Each row of a before or after table is a point. One or more steps were done to the points. Then noise was added and the rows were shuffled. The steps act on columns, c1 being the first. Name the steps. A step turns or swaps two columns, mirrors them in a line or flattens them onto one, adds a multiple of one to another, or multiplies or shifts one. Angles are multiples of 10 degrees, from the lower column toward the higher: turns from -170 to 170, lines from 10 to 170 but not 90. Use the fewest steps. Two steps may share a column if one is a turn and the other turns, adds or multiplies; they go together, in the order done. Otherwise the lowest column goes first.

Before (11 x 2)
-0.019 -0.048

-0.003 0.029

0.040 -0.023

-0.006 0.029

-0.007 -0.041

0.004 -0.022

0.034 0.026

0.008 -0.005

0.044 -0.025

-0.029 0.013

-0.016 0.017
After (11 x 2)
-0.011 0.025

0.053 -0.046

-0.047 0.032

-0.042 0.021

-0.046 0.035

0.013 -0.007

0.054 -0.034

-0.050 0.016

0.075 -0.028

0.038 -0.020

0.086 -0.024
Steps: add -1.5 times c2 to c1

Before (13 x 4)
0.031 -0.038 -0.006 0.028

-0.013 0.081 -0.006 -0.029

-0.001 -0.005 0.041 0.016

-0.008 0.030 -0.037 0.014

-0.004 0.023 0.038 0.009

0.037 -0.025 -0.042 0.046

0.001 0.058 -0.013 -0.034

-0.005 0.049 -0.051 0.037

0.024 -0.029 0.057 0.068

0.048 -0.009 0.034 0.058

0.023 0.049 0.014 0.022

-0.009 0.042 -0.009 0.013

0.040 0.028 -0.006 0.048
After (13 x 4)
0.008 -0.039 -0.026 0.018

-0.028 0.002 -0.057 0.013

-0.015 -0.012 0.039 -0.013

-0.046 -0.027 0.035 0.039

0.078 -0.028 0.001 -0.059

0.051 0.003 -0.043 0.009

0.012 -0.024 0.034 -0.020

-0.047 -0.005 -0.022 -0.004

0.030 -0.046 -0.001 -0.009

0.056 -0.020 -0.011 -0.067

-0.037 -0.041 0.005 0.029

0.039 0.009 -0.030 -0.017

0.039 -0.010 -0.003 -0.015
Steps: turn c1 and c3 by -30 degrees; turn c1 and c2 by -120 degrees; shift c4 by -0.030
